Each wall is flat, endless, passes through zero and stands at right angles to its row. A trip goes straight from one point to another. Which walls does it cross, in order?

Walls:
(1): [-5 -7]
(2): [43  7]
(3): [-10  21]
(4): [-12   6]
Trips:
[  7 -50] to [-26  29] -> 4, 3, 1
[  8 -18] to [ 43 -35] -> none
[14 11] to [-46 -10] -> 4, 2, 1
[-35  12] to [  1 -17] -> 3, 4
[  6 -19] to [-16  -6] -> 2, 4, 3
[30 21] to [23  0] -> 3
[-53  21] to [ 3 23] -> 1, 2
[ -3 -13] to [ 40 -18] -> 2, 1

Walls:
(1): [-22  -6  37 -15 -46 -28  29   7 -43]
(2): [  7 -26  -8 -50  -4 -10 -26 -13  16]
(3): [  0  38  -1 -15  28 -13  -7 -12  17]
(4): [-7 13 25 12 -3  4  3 -6 40]
(5): [-19  13  13   4  13  19   9  29  -1]
(6): [ -7 -28  -2  27  -6 -49 -10   3  54]
(7): [-14  34  -8  -5  27  18 -52  26  -3]
(8): [ -5 -22 -24  -5  18  13  45  20  25]
(9): [ 17 -37 -18  20  44  43 -11  -9  29]
(10): [ 29 -35  24  16  28  21  31 -19  16]
Trips:
[-43  19   5  -7  22   1  -1  41  11] to [  3   5   5  -3   6  -2 -10  30  41] -> 9, 2
[ -2 -23 -19 -38   6  39  28  60   1] to [ -7  16  20  -9   0 -11 -20  41  32] -> 10, 4, 6, 3, 9, 8

Walls:
(1): [-19 -20  -5  25 -10 -10  -1  23 -15  10   2  29  16  -4  10  -9  21 -12
 -21  -6]
(2): [-23  -1   1   4 -15   7 -14  -3  12   3  15 -11  21  10   1   9  -5 -25
   5   1]
(3): [ 12  21  -5  -8 -15   3  -2  -4   6   4  -6  10  -4   9   2  34 -18   1
  -8  -6]
(4): [ -4  33 -13 -17   6  -9 -15  -4   9  10  -8  -9   8 -13  -1  24   3  -7
  -2   2]
(5): [  2  13  -2   5   9  21  21   2  -8 -11   7 -11   1   9   0  11  19  11
   9  29]
Trips:
[  9  33  20 -41 -11   3  33 -21   8  -2  22 -22 -11  13 -15  15   2  14
   8   8] to [ -3   4  21   6  10  -4  32  11  -7   6 -14 -15   5   0  -1  -6 -23   5
  -3 -21] -> 4, 5, 3
[ 16 -13  17  -3  15   3   2  -3  11   6  22  12   4  18  -4   1 -12  10
  -2  -2] to [ -1 -26  -5 -17  27  18  15 -15  -6  -2   0   0 -12  12 -24  -7 -19  19
   5 -27] -> 3
[ -9 -23   4  32  -9 -21   7 -24 -22 -21  -4   3   5 -30  23   9  21  11
  -4  10] to [  6 -28  29   4  33  28   7  -2 -23  -7   3  -2  -7 -15   3  -1   9  -5
  42   0] -> 1
[-10 -10   7  -7 -11  22  34  -3  23  -5   1 -37  -5  25 -15  16   1  24
  -9   7] to [-21   0 -20  18  15  13 -14 -15  16 -16  -3 -13  10 -24   9 -19  -1  -2
 -12 -11] -> 3, 4, 5, 1
[-17   7   3 -28  -2  -8  13  22  11 -25   6  19  -9 -11   9  27 -11 -22
   5   2] to [-14  16  10  45   1  27  -4  19  17   2  15  33  21   5  -6  -9   5  18
  -6 -16] -> 1, 5, 4, 3
[ 26   0   4  12  -8  -9   6  17  -8  14  30  17 -10 -15  -5   9  -4  -3
   8 -16] to [ 13   2  -8   2 -20  60   4 -14  10  15 -17  -3 -11  -6  26 -19  12   1
  -5   0] -> 5, 1

Walls:
(1): [-26  11  -3  17  11   3   7 -14 -18 -21  13  17   3  -2  15 -10  -6 -11
 -47 -12   2   1 -50   4  42  16  23 -26 -11  17   0  15 -32  12  26   6
   2 -51   5  17  -7  15 -12  35 -16  13 -25 -44]
(2): [  7 -12   8 -30   6 -10 -25 -10  11  11  -6  25 -34  -8   8 -21  25  48
  12  35  -5 -14 -18  -8  -2  22  17 -15  52   1  25 -26  -6 -16  -5 -16
  45  -5   8  35 -35   5 -12   7  27  -3 -30 -40]
(3): [ 19  -4   4  12 -13  -8   1  18  16   8   4 -22 -21 -11   4  24 -21  -7
  -9 -18   4  13 -24  21 -17  32  13  12 -18 -28  33 -31  26 -21 -21 -10
  -6   4 -37  17   2  17  -1 -29 -18 -11 -29   0]
(4): [ 16  -6  -4  -6 -15 -22  23  22 -31   2  26 -10   6   6  26   6 -39 -29
 -13  30  20 -33 -35 -14  -2  -1  -1  16   5  38   8   6  12  15  31 -12
   3  10   5 -18   4 -18 -15   1   4 -13   0   2]
(5): [  8  25  -9 -16 -32 -20  21   2  -8  25   3  13  -3 -37   4 -16  25  -2
   7  -7   7  -7  29 -27  39 -15  25  11  16  10   6 -13   6  17  12  25
  13   9   1   5 -10   1  -2  41 -12   0  60 -32]
(6): [ 22  27  25   0  24 -11  -3  -5 -25  -9 -12 -25   7 -57 -15  35   0 -14
   0   0 -14 -12  26 -33  29   8  39   2  20 -28 -24 -29   0  13  -2  22
  25 -14  -2 -31  -9 -24 -14 -19  18 -15 -21 -13]
(7): [  2  30   0   5  13 -25  24   5  40  -1 -45  -1 -13  -5   5 -24   9   1
  25  10  31 -24 -37 -21 -20  -3   9 -24   1   9 -11 -20  19 -20  27  -2
  -1  10  18   3  35 -22   5   1 -39 -20  -7  30]
(8): [ -3   5 -37 -27   3 -32   5  -4  -3   2   0  37  -8  -8  -4  -3 -11 -14
  24   6   0 -19  14  31   2  -9 -26 -30 -12 -10 -17   5   7  10  -3  12
   3  19  20  12  12  -3  -3 -22  19 -10   0   6]
(9): [ 33  15  10  -2 -10   7 -30 -29  10  11  30  20 -18 -17   1  -9 -21  -6
   7 -10  27  19  11 -15 -31   8   6  13 -30 -40 -19 -17   5  -4   9  28
 -21  -3  23   2 -16  58  -2  26  23  18  -4   3]
(10): [  0   7   3   6   0  -5   0  10 -15  50 -32 -41 -42 -13 -44 -18 -10 -51
  15  18   8 -29  -2  18  17   0 -22  10  17 -30 -11 -23 -22  -6  37   5
 -35  -8 -27  -7 -13 -18  43 -23  -7  12  40   9]
(11): [ -7  -2   1  -3 -28   8  29   9   8  16  32 -20   8  10  -8  -7   8  16
  16   9   9   2  14 -21  22 -11  -1 -34 -10  22  15  21  16  -2 -20   2
  33 -14 -14  35  27  -5 -11 -20 -20  19   2   7]
(12): [-15  24   1  27  12  18  16  -2  -4   2  30 -35  10  36  29  -7  12   7
   2   1  -8 -10  12   6  45 -29 -25  -1   6 -25 -21  23 -10  -2  12  -1
  11   0  -5  -6  -5 -21 -17  19 -16  32 -41 -10]
Trips:
[-42 -21 -23  -7   2  19  13   1 -13 -13  25  -1 -42  22 -24  -5 -46 -42
  16   0  -3  -7 -24   6 -25 -12 -10  14  20   8  11  18 -29   6  24 -24
 -30   7   5 -17   2  25  16  -1 -25   0   7 -26] to [ -4 -17  42  -7 -20  34  -6   5 -45  27  -2 -18   2   2 -22 -37   0   2
  -3  -4 -23  -7   6  11 -26  24  -3 -20  -1 -19  -9 -23  32  -7  -2   8
  17  -9  23  13   8   1   7   4  -7  29 -22  -8] -> 9, 8, 3, 12, 2, 11, 4, 1, 6
[  3 -28  -6 -14   9 -25  -8 -15  38   4  23  25  10 -13  33  11 -12 -11
 -14   0 -34 -10  31  -2  23  -2   6  -3   9   7 -10 -33  -2  36  -4 -18
   5  -5   0  -3  35  44 -25   3  -2 -12  -9 -12] to [-17 -28 -12   9   9   1   3  -7  24  -6   5   3  12  17   4 -42  17 -24
   6  26 -22 -10  17   1   1  19 -11  16  -4   8   7  11 -10   6  34 -14
 -21  10  11  22  15  24  -2  28 -22 -20 -26  41] -> 3, 6, 12, 5, 7, 2, 9
[-13 -30  -1 -36  31  42  16 -37  12  24  -4  -3 -37  -5 -17  24 -14  23
  28 -25 -17  26   2  16 -19  -1  18 -32  -1  12  12  25   7  12   6  -1
  28 -23  25   4  28  -8  15   9  11  12   1 -23] to [-16  17  -5  10  20  16  -8  22  -6  13  27  13  -5  17 -21   0 -30  13
   6  17  43  14  18  -4  -6 -10  -8  11  -3  -8   8  15  14  -4  -5 -15
  -1 -19  -6 -13  21 -17 -24 -18  36 -14  16  -5] -> 9, 1, 2, 4, 12
[  5  -6  14 -26  23 -11 -12 -24   4   9 -29 -33  -6 -20  12   8  -2 -15
   5 -30 -21  -7 -22 -13 -19  12  -5 -11  -5  -7  27  -1  18  -4  17   6
  12  19 -31 -15  41  11   8 -14   1 -50  10  25] to [ 13  12  13  28   0 -16  12  -6 -31   1   5   1  -6  18  10   6   7  10
 -54 -30   5  -9  12 -13  10   4   2   5  28 -22 -10   8 -16  17   8   7
  21   4 -34 -10  33  -5  -9 -13  18  -2  36  32] -> 8, 5, 7, 12, 3, 11, 1
